Each row is a point. Examples show where two turns around zero, p and q, send a point. Write where each new point lands after one turn and then the other. Backwards means that the second turn is done in reverse. Each puzzle has new turns, and all numbers are rounded.

Turn p:
[-50   0] => [-15  48]
[-45  16] => [ 2 48]
[32 18] => [ 27 -25]
[48  1] => [ 15 -45]
[ 15 -34] => [-28 -25]
Turn q:
[21 20] => [-9 28]
[-45 -16] => [ -5 -47]
[50 -5] => [26 43]
[-55 -11] => [-14 -54]
[28 13] => [ 0 31]
Where do these land?
q, then p: [-31 -37] => [-36 -32]
p, then q backwards: [-17 -22] => [-3 28]
p, then q: [ 2 42] => [ 8 41]
q, then p backwards: [ 2 46] => [-33 -32]
q, then p backwards: [ 45 -28] => [-14  51]

Turn p:
[-33  -5 -12  11] => [-23  20  21  -4]
[-25 -15   7   7] => [-10   9  25  11]
[-22 -30 -20 -31] => [-10 -19  39 -27]
[ 41  58 -13 -43] => [ 48  -3 -49 -48]
[-37 -16  39   5] => [10 18 42 31]
[ 51 -12  52  37] => [ 16 -23 -34  70]
[ 25  18 -54  14] => [-32  -4 -44 -32]
Turn q:
[ 97  18 -13  -5] => [ 42  62 -48 -45]
[-42   9   6  12] => [-21 -14  17  33]
[ 31   5 -37 -14] => [ -4  10 -42 -26]
[-26 -52  21   1] => [ 17 -49  34  -5]
[-7  7 -1 22] => [ 4  0 -4 23]
[-52  13  23 -17] => [-39 -10  42  17]
Where do these land?
q, then p: [ 12  37 -37 -19] => [-15  32   6 -44]
q, then p backwards: [ 12 -52  -4  38] => [ 42  -1  33 -38]
p, then q backwards: [ 13  25  18 -33] => [ 35 -26   6  16]
p, then q backwards: [ 2 54  1  0] => [ 51  15 -10   5]
p, then q: [-39 -64  21  14] => [31 -7 59 42]

Turn p:
[-28   3 -25  11   8   3 -35  18] => [-18  30  -9  -9  17  -4 -38   4]
[-63 -30 -12 -31   0  19  23 -23] => [-36 -44 -35 -47  16   4  -5 -20]
[-49 -47   8   9  26   0  27 -15] => [-29 -24 -39  -9  44  -7  21 -31]
[ 28  11  32  32 -20 -12 -34 -17] => [  9  14  40  36 -15 -35  -4 -16]
[ 32  -8 -22 -35   2  -4   2 -18] => [ 33 -26   0 -15  -4  -8   0  32]
[-20   0  -4  -9 -21  -9  38   6] => [ -3 -10 -30 -13 -24  18  12 -18]
[-31   5 -46 -23  18 -48 -27  -2] => [ 22  33 -30 -55  15 -25 -25   3]
[ 57  -8  -4  33 -17  11 -36   2] => [ 20   4  24  59  -6 -20 -26  24]
[ 14   0  46  18  -4  12 -29  54] => [-43  40  22  41 -13  -6  16  23]
[ 26  31  55   5  -4  22  25 -21] => [  0 -20  55  18 -18  20  38 -19]
[ 32  42 -28 -11  13   6  46  16] => [ 42   4   2  -6 -11  62  11  18]
Turn q:
[-73  18 -10  14  17  -4  46 -23] => [-69   9  25  22 -29  17  40 -15]
[  8 -43  24 -31 -10 -18  97  25] => [  5 -36 -38  12 -13  -4  90  51]
[-20  34  10  22 -18  27 -28 -19] => [  6  30  37  26  -9  11 -27 -20]
[-72 -24  -1 -18  -3 -18 -11 -10] => [-33 -33  28  -1 -51 -22   5 -22]
[ 22  -2  -9 -16 -15 -26 -23 -22] => [ 21  -7 -20  -8   7 -18  -8 -37]
[ 26  22 -15  15  -9   1 -27  33] => [ 12  34  -6 -12  18 -21 -31  15]
[ 36  25 -10 -16  14  42 -13  -1] => [ 30  26  10 -32  23  33  -9   1]
[ 43   9  14  29  16  11 -33   9] => [ 18   6  -2   4  43   9 -45  13]
[  5   5  16 -22  18  -9  11   0] => [  2 -15   9  -9  19  -1  23   0]
[ 25 -44 -19  23 -10  -6 -19   9] => [  7 -15 -44  -3 -10  -5 -39  13]
Where do these land?
p, then q: [ 12  -1  11  27  31  -7 -41  16] => [-29  11  24  14  45 -12  -3   4]
p, then q: [ -2   7 -21   9  31  49  11  26] => [-11   5  37 -20  -6  33 -25  33]
q, then p: [ 50  -2 -13  -6 -17  -8  24 -51] => [ 48 -38   3   7  26  30 -29   5]
p, then q: [-20 -42  22  18 -23  -7 -29   4] => [-46  -3  -8  18 -11 -31  -7 -27]
q, then p: [-11  37 -29   0 -14 -20   2  38] => [ 17  38   2 -39 -23   8  12 -19]
p, then q backwards: [ 12  37 -34   7  -7   9  56 -12] => [ 24 -26   4 -15  -4  48  -3 -47]
q, then p: [ 11  14  14 -58 -55  -1 -33 -41] => [ 65 -44  35  23 -22 -29  21  -3]
p, then q: [-11 -36  56 -16  12  -8  10  21] => [-48   1  -7  15 -21  -6  49  12]
q, then p backwards: [ -8 -22 -41  16  33 -25 -33  -6] => [-59 -14 -19  -8 -21  21 -15 -10]
p, then q: [-34   8  36   4   9  18  33   6] => [-15  -6  19  11 -31  39  28  -8]
